Each row is a point. To make a cloud, some directions were put in groups of two or more. Within a group, all points are equally far from the middle, so they leave a hole (a ring in 2 directions, a hollow ball in 3). The other directions are filled evenly. Then the cloud was stretched, turned, moved and blurred a little. Count the holes, and give their numbers of directions, smallest first.
In the rows, 128 means zero.

Cloud (19 x 3)
[[147 142 113]
 [119 102 100]
 [127 105  75]
 [187 101  93]
 [154 133 145]
 [ 82 151  99]
 [106 156 162]
 [139 128 125]
 [ 64 141 148]
 [ 65 144 129]
 [ 91 119 125]
 [125 169 128]
 [ 72 150 153]
 [104 148  74]
 [180 111 134]
 [154 116 109]
 [119 166 153]
 [ 95 129 129]
 [134 141  78]]
Holes: 0

Cloud (27 x 4)
[[168  84 132 145]
 [ 92 151 161 122]
 [181 106 121 145]
 [157 124  93 113]
 [169 154 113 136]
 [162 138 168 140]
 [ 78 111 138 135]
 [ 83 167 125 153]
 [137  83 127  90]
 [117 140 181 127]
 [135  85 123  91]
 [173 147 142 150]
 [141 162 120 108]
 [176 140 109 137]
 [122 182 125 160]
 [183 129 133 143]
 [111 162 138 197]
 [107 139 181 136]
 [105 176 124 178]
 [181 119 113 144]
 [123  82 146 164]
 [170 146 150 150]
 [150  90 119 168]
 [119 141 178 117]
 [172  83 147 120]
 [121 108  90 131]
 [ 75 151 129 146]]
Holes: 2 (2, 2)

Cloud (30 x 4)
[[144 131 115 110]
 [111 154 146 178]
 [151  73 142 143]
 [111  89 158 102]
 [169  53 148  88]
 [150  71 134 120]
 [120 155 112 186]
 [139  88 109 132]
 [114 106 143 166]
 [173 123 164 129]
 [169  96 151 122]
 [130  90 117 143]
 [140  92 122 150]
 [130 168 171 147]
 [171 109 113 126]
 [113 160 169 151]
 [131 126 126 103]
 [118  48 148 131]
 [139 109 105 105]
 [124 167 134 126]
 [153  73 155 143]
 [120 139 154 142]
 [117 170 158 161]
 [131 191 125 151]
 [ 93 158 156 156]
 [149  68 125 110]
 [115 138 169 182]
 [103 142 117 192]
 [102 169 132 143]
 [106  94 163 135]]
Holes: 0

Cloud (46 x 6)
[[116 175 166 134 108 164]
 [138 155 136 141 180  84]
 [ 73 130 116 151 168 115]
 [164 127 116  87 149 137]
 [123 112  74  90 110 158]
 [140 143 150 116  73  93]
 [106 153 115  75  76 140]
 [ 96  85 132 137 129 105]
 [144 158 194 139 110 136]
 [ 88 163 120 119  91  78]
 [ 90 188 109 106 152 107]
 [159 171  94 126 126 117]
 [ 80 147 122 164 117  87]
 [ 89  94 110  97 102 102]
 [148 194 163 123 134 136]
 [140 131 114 174 121 110]
 [115 192 105  94 105 129]
 [137 121  73  84 122 153]
 [127 172 162 149  96 160]
 [151 124 140 107 161 157]
 [137 151  86 151 106 146]
 [ 79 140  74 134 122 106]
 [136 108  96 137 116 165]
 [102 171 115 120 135  63]
 [ 75 131 172 111 123 123]
 [103 105  75  94 108 154]
 [ 93 171 128 103 104  73]
 [145 119  92 148 118 150]
 [132 144 100 144 124  74]
 [148  97 104 126 112 110]
 [ 90  99  88 104 109 150]
 [ 96 186 158 121 132 147]
 [153 117 149 123 167 131]
 [156 181 105 127 107 118]
 [ 95 192 119  92 127 111]
 [145 140 104  98 168 152]
 [ 89  85 111 131 124 102]
 [127 106 141 161 160 109]
 [ 76 158 156 129 100 140]
 [162 165 166  89 115 125]
 [ 84 134 124  97  73 137]
 [108 162 184 165 128  90]
 [104 144  99 102 180 143]
 [161 142 101 117 154 107]
 [ 75 133 146 119  84 117]
 [146 147 195 130 114 138]]
Holes: 3 (2, 2, 2)

Cloud (53 x 6)
[[ 77  82 122 141 110 117]
 [173 180 106 115 151 166]
 [ 87 149 112  92 118 158]
 [ 69 161  99 163 143 154]
 [107 165 143 131 196 130]
 [121 109 128  70  93 153]
 [139 155 109  85  86 156]
 [126 158  80  98 103 162]
 [ 71 109 147 179 171 127]
 [142  81 137 132 118 149]
 [ 96 146 152 114 159 123]
 [125  87 125  96 151 137]
 [159 173 128 122 148 128]
 [108 190 106 104 125 145]
 [ 73 143 135 159 173 148]
 [100 163 114 102 108 129]
 [105  89 120 164 142 141]
 [ 96 155  89 152 163 118]
 [117 150 112 147 176 169]
 [ 94  68 160 151 135 133]
 [114 163  96 161 149 124]
 [164 144 159  96 170 146]
 [ 83 141  82 144 128 156]
 [ 97 121 147 175 160 147]
 [ 65 116 128 152 122 158]
 [122 142  91 136 116 172]
 [ 85 105 115 129 132 168]
 [ 92  76 168 137 137 121]
 [123 150 141 103 152 113]
 [ 91  73 125 146 150 124]
 [145 126 161 140 134 141]
 [ 89  70 152 105 129 128]
 [ 73 158 129 128 154 148]
 [102 161 130 140 201 115]
 [140 111 116  98 167 149]
 [ 98  98 129  84 119 154]
 [176 168 126 127 162 139]
 [124 136 115 150 202 137]
 [151 126 140 125 202 131]
 [109  94 160 105 168 137]
 [ 90 137 112 172 160 159]
 [144 143 135 114 203 132]
 [ 83  97 142 162 125 115]
 [ 53 133 103 133 106 146]
 [ 77 117 109 115 104 167]
 [ 79 134 141 159 118 137]
 [ 63 149 134 153 139 119]
 [ 76  93 124 130  83 135]
 [ 91 137 101 133  82 157]
 [120 156 118  75 116 158]
 [ 75  75 124 126 138 140]
 [144 127 117 132 106 171]
 [ 86 141 127 122 178 110]]
Holes: 1 (6)

Cloud (76 x 8)
[[118 120 165  58 134 138 128 136]
 [141  92 139  90 186 184  85 173]
 [128 121  88  71 161 126  79 131]
 [150 100 143 148 164 124 154 174]
 [125 134 146 104 112 144 164 140]
 [101 158 144 169  99 166 127 129]
 [122  95  70 104  94 118 109 163]
 [161 191 105 112 139  75 138 145]
 [141 163 101 130 102 120 148 147]
 [161 125 109 139 160 163 102 152]
 [161  90 173 122  84 136 120 169]
 [103  62 148  98 105 161 155 120]
 [153 164 113  59 141  96 121 144]
 [147 115 102 152 103 153  84 139]
 [131  82  81 133 121 153 148 135]
 [108 177 165 136 115 158  96  99]
 [111 123  99 155 174 122 123 161]
 [170 128 148 135  75 125  85 138]
 [127  78  95 127 120 139 156 102]
 [119 134 156 169 103  99 112 117]
 [ 87 102 100  96  83  96 115 169]
 [128 109  74 120  95  87 164 139]
 [121  51 138 134 115 138 144 143]
 [134 132 129 117 159 136  69 185]
 [160  88 159 123  86 133  64 157]
 [ 92 152 149 175 100 160  79 127]
 [170  85 120 116 175 125 108 143]
 [152 166 161 114 187 180 134 150]
 [123 124  52 150 130 114 170 132]
 [163 120 139 102 134  89 121 174]
 [131 135 129 168 140 145  83 127]
 [136 103 165 139 105 123 147 189]
 [123 133 116 149 116 160  89 154]
 [110 136 159 123 118 178 161 111]
 [115 146 127 140  97 111 169 111]
 [113 143  63 110 110 119 113 177]
 [121 147  51  92 135  81 129 168]
 [119 136 107  83 115 137 115 120]
 [133  69 141  70  72 134 127 133]
 [139 145 171  64 118 131 104 140]
 [137  73 123 137 142 140 108 138]
 [161 136 134 167  85 125  94 126]
 [189  69 147 171  95 127 140 121]
 [ 97 120 164  98 140 224 103 144]
 [118 136  95 135  81 146  74 127]
 [104 102 160 156 125 138 121 180]
 [ 94  74 129 138 113 170 104 156]
 [109  79 155 137 136 137 151 188]
 [125 106 121 150 131 132  96 173]
 [112  90 136 100 157 124 144 174]
 [130 140 121  91 122 128 159 146]
 [154 162 168  94 156 120 108 134]
 [119 136  95 102  87 131 100 109]
 [130 118  58 117 137  93 158 146]
 [105 137 180 153  95 161 133 185]
 [156 122 152 105 122 105 137 195]
 [126  86 157 160  89 117 112 130]
 [124 111  85  65 119 104 120 176]
 [ 92 176 109 146 162 161 123 168]
 [162 139 117 150 154  75 133 149]
 [145  90 132 137 133 122 108 173]
 [120 111 118  93 127 130 152 116]
 [156 103 112 156 152 140 114 166]
 [ 93 160 111  98 123 154 123 165]
 [135  44 123 142 112 166 120 154]
 [114 130 161 178 101 162 110 145]
 [129 101 104  65 107 142 105 134]
 [167 110 142 135 108 103 160 141]
 [115 138 108  70 154 124 163 174]
 [156 112 150 147  79 112  83 144]
 [139  87 127 160 140 154  93 114]
 [108 148 111  76 149 148 100 109]
 [115  99 103 151 122 180 141 125]
 [ 58 132 110 132  85 147 119 118]
 [127  95 192 149 114 184  89 133]
 [165  84  81 107 165 134 107 133]]
Holes: 1 (3)
